Each wall is flat, endless, passes through zero and stands at right angles to its row. A trip goes straight from one point to another. Which walls does it cross, in order?
(in the rows, 128 means zero)

Walls:
(1): [128 184]
(2): [140 199]
(3): [187  89]
(4): [103  76]
(5): [73 70]
(6): [129 151]
Trips:
[155 175] to [124 158] => none
[107   7] to [105  87] => none

Walls:
(1): [169 138 182 126 125 154 191 125 183 164 139 202]
(2): [164 112 146  59  68 107 162 203 106 163 181 118]
(3): [ 91  97  99 134 143  90 112 102 148 169 128 188]
(4): [158  91 126  76 147 139  80 165  82  84  87  99]
(5): [137 164 156 162 156 212 145 166 119 158  92 152]
Trips:
[119  89  56 115 159 129 171 142 102 108 156 148] to [143 107  92  26 163 172  40  70 140  98 161 128] => 2
[150 101 103 122  98  65 157 121 130 132 130  45] to [119 193  78 200 119 119 151 208 183 182 149 200] => 4, 3, 1, 5
[110 155  51 121 114 116 141 103 137 111 115 102] to [ 87  56 140 184 193 166 148 154 179 138 151  27] => 3, 5
[117 160  85 115  98 111  44 150  88  69 174 124] to [ 92 149 108 106 146 239 140  79  77 109 129 171] => 2, 5, 1
[186 178 131  76  98 181 127 113 105 118 115 137] to [ 95 103 110 128 126 145 130 114 131 148  67 170] => 2, 3, 4
[177 132  85 123 126 184 106 114 147 150 141 228] to [109  67 186 101 103 124 129 118 186 178 170 111] => 2, 5
[143 103 109 101 191  56 119 120  71 135 140 130] to [ 91  90 129 126 111 104  98 171 109 153  93 100] => none

Walls:
(1): [100 157 103  70 178 126  81 122 159 123  90 159  35 235  73 138 106 113
  98 131 125  67 149 175  49 165 148  95 112 166 151 125 192 147  82 139
 170 160 123 100 208  80 161 105 104 137 240 146]
(2): [ 76 115 139  51 118  89 197 128 119 213 155 183 142 129 135  93 117 147
 113 146 150 191  95 163 105 110 120 206 218  85 128 140 200 129 108 150
 188 133 148  97 142 148 145 115 140 141 181 164]
(3): [ 97 190  82 127 147 114  43 103 193  90  98 107 138 102  77 134 151 114
  77  92  81  84 134 163 144 109 151 130 110 152 116 132 120 116 154 135
 104 217 112 134 159 130 113 141 154 120  60  85]
(4): [116 190  71  94 135 180 154 128  99  94  46 126 128 107 161 140 101  85
 196 134 153  60 138  75 156  54 143 126 100 178 133 137  44 146 169 183
 115 180 113 127 141  67 119 122  85 156 136 101]
(5): [153 123  85 133 109 105 132  91 100  77 209 186 146 155 119 159 130  95
 131 133  83 142 151  67 128 154 124 121 214 176 120 160 164 132 110 109
 191 101  93 118  86 126  64  98 150 110 101 154]
(6): [118 149 139 152 148  91 184  92 105 122 141 143 121 153 102 158 146 107
 178 144 187 132 144 136 157  89 126 159 144  56 137 124 188 100 160 113
  79 142  79 121 166 107  93 193 203 154 123 157]
(7): [186 175 133 150 105 104 198 151 121 147 179 188  75 155 138 158 137 157
 125 136 227 120  86 104 158  57 142 140 104 117  68  91 212 173 176 117
 113  88 146  66 120 107 147 164  99  68 143 114]
Trips:
[128 161 115 165 156 124 162 166 152 194 160 124 116 129 154 133  71 130
 182  42 158  42 135 135  81 121  83 125 141  77 169 153 111 174  69  66
 113 157  97 123 136 147 149 119  47 105 240 153] to [116 151 158 103  82 115 145  52 107 108 196 106 134 119 138 193  92  90
 167 155 129 155  91  80 151 151  85 145  64 118 164 128 121 129  72  86
 126 165 108 129  81 101  98 138 159 153 101  88] => 6, 5, 2, 1, 7
[ 83 233 160 109 184 182 144 190  76  92 156 186  77 103  65  61 113 121
 114  85 125 166 152 130 122  68 120 108  71 127 137  83 129 106  37  57
 199 157 117  87 148 132 125 126 106 134  73 143] to [ 62  90 162  83 165 110 195 105 149 145 163 213 180 109 114 136 151 163
 131 101 134 249 150 168 161 100 148 117 104 145  64 146 133 152 142  65
 144 184 164 183 146 116 126 107 135  76  58 117] => 5, 4, 6, 1
[187  97 129 121  82 147  81 106  49  73 116 204 163  65  36 118 186  60
  92 161  76 128  88 105 152  96 180 191 128  96  99 168 122 109 125  64
 182 145 128  88 175  83 112 197 159 187 200 173] to [104 146 189  99 129 161 151 161 126 102 119 147 113 134 115  98  93  89
 117 108 131 102 136 115 114 114 116 207 129 106 149  89 114 152 219 132
 199  70  91 158 180 193 122 110  79 161 171 114] => 3, 7, 5, 6
[133  77 125 116 133 121 134  94 166 141 101 130 128 223 190  99 159 156
 143 155 140 121 131 140 166 123 136 104  89 121 115 107 114 156 126 106
 174 135 158 144 164 171  94 144 140 159  58 118] to [153 131 134 134 108 110 160 173  85  94  39 179 130 153 101 110  75 197
 145 116 196 140 178 100 126 135 136 160  88  71  86 171 123 105  64 110
 153 146 104 135 135 146 123  51 120 100 144 183] => 3, 7, 1, 2, 4
[134  79 148 125 162 161 176 139 114  73 156 124 169 103 110 179  64 173
 189 144 112 152 126 136 113 173 176 143  96 202 146 143 145 140 142 141
 142  83 147 123  90  94 117 147 128 129 126 172] to [ 95  49  75 152 169  90 112 154 105 153  92  64 109 163 174 133 184 115
 124 170 111 161 143 115 138 122  94  99 159  80 141 117 194 108 160 141
 125 207 124 172 164 183 184 116 114 131  84 109] => 4, 6, 2, 5, 3

Walls:
(1): [127 154 118 187 127  75 171 130 152 170  61 121 126 116 131  79 161  58
 135 144 113  71  47 143 149 155 120 113 141 117 172 137 140 138 131 185
 130 136 131 155 191 127 107 139 152 196  97 186]
(2): [176 149 179 142  91 158  77 161 124  92  76 208  45  97 100 172  58  97
  97  94 158  85  79 104 135  73 112 134  99 132 137 157 141 160  52 131
  55 163 127 133 168  90 174 108  60  76 173 146]
(3): [165  84  61  88  64 113  68 124  91 123  96  84 127 140 110 134 154 114
 123  64 100  99  37 136 111 139  72  94 107 119 115 105 110 147  68  74
  77  98 174 131 157 133 186  56 164 119 162 193]
(4): [149 119 174  78  85 136 149 147 233  54 102 118  28  91 115 129 145 194
 176  57 129 193 190 152  72  47 107 118  86 116  86  93  51  67  81 141
  96 187 192 130 131 150  87  82 144 167 106  95]
(5): [159 134 150 154 117 118 119 220 157  79 108 168 117 203 149 170 158 126
 183  90  86 107 154 106 129 138 127  76  67  98 141 132 105 157  97  75
 119  60 173 150  96 135 105  68 123  85 176 141]
(6): [196  80 117 161 166 170 157 211 125 148  68  98 215  90  54 118 119  64
  67 132 107 191 126 138 131  90 119 107  70  93 127 198  88 152 151 151
 123 142 167 124 159 125 105 159 107 137  57  93]
(7): [ 84 126  83  84 122 135 116 157 101 104 124 106  99 135 123  91 113 152
 162 148 154 152  97 213  65 150 143 165 136 141 124 102 130  91 166 135
 116 132  60  81 157 136 129 157 172 130  82 209]
(8): [105 154 124 106 120 144 135 122 107  67  88 189  84  85  70  79 165 162
 202  73 135 183  61 139  55 157  95 138 100 144 137 128 159 172 103  55
  96  79  89  77 111 137  97 116 118 133  84 149]
(9): [184 117  64  41 103  87 140 121  86 174  56  36 115  77 118 107 157 192
 136  98 148 166 188  94 157 132 141 122  64 147 108 155  61 161  77 210
 113  81  76 157 110  25 192 137 116 132  95 136]
(10): [147 101 129 157 148 139 133 162  69 133 167  83 121 141  92 184 149  79
 144 106 116 163  79 152 211 158  77 103  88  97  94 150  57 158 135 107
 122 169 130  71  99 141 170 185  91 142 224 146]
(11): [126 106 126 140 123 166 138 169  82 150 184 181 167  72 122 112 177 165
 135  68  67  96 154 119 177 119 187  78 127 137  91 116 134 226 127  64
 125 180 153  40 107  94 102 113 144 126 135 206]
Trips:
[150 148 171 101 140 151 173 195 120 131 199 136  79 115 117 136 188 165
  55 211  79 119 132 147  88 144 120 167 139 169 143 205  48 145 119  15
 164 126 207  60  76 119 124 157  97 121 147 176] to [100 143 161 134  94 106 111 117 135 119 161 119 102  79 152 162 151 164
  72 115  74  75 146 104 108 102  67 102 101 166 175  89 226 166 101 151
 171  98 159 137 149 183 165 135  93 134  83 131] => 2, 6, 3, 10, 4, 1
[128 113 106 113 126 233 114 240 127 112 115  91  94 144  43  80 119 134
 182 142 104 140  88  99 163  94  77 111 100 117 124 174  57 134 192 114
  70  86 122  89  94 135 118 131 128 128 195 155] to [159 186 173 135 144  78 113 149 152 162 144 163 145  93 156 135 137 155
 128 184 115 147 170 106  99 123 123 140 117 202  88 199 147 134 138 166
 119 156 109 150 159  96 151  99 148 167 189  79] => 7, 3, 8, 11, 10, 5, 6
[109 182 134 134 214 117 148 135 192  99 120 151 156 101 133 214 193 145
 124 111 153 184  84  71 124 181 188 147 137  96 120 146  60 138 188  96
 142  92 172 141 142 199 113 129  46 123 142 100] to [155 129 166 116  60 135 221 114  61 134 141 176  87  93 139  53 137 113
  14 108 160 104 102 157 132 131  93 126 104 169 178 172 177 114 159 249
  56 158  99 173 190  73 168 138  99 125 126 157] => 1, 4, 2, 5, 9, 10, 8, 7
[145 121 151  94 119 101 142 120 170 216 129  94 128 191 106  39  80 143
 143 133 153 146 108 170 157  48 138 135  92  55  88 107 114 108 108 102
 157 119 157  59 127  64 113 115  87 130 137 141] to [ 93 127  53 150  96 117 118 138 197 151 121 150 185 128  60 109 185 125
 108  93  80  87 148 110 153 173 131 123 137 196  88 204 133 156 161 139
 170  83 221  81 129 103 118 152 153 138 161 118] => 1, 7, 5, 4
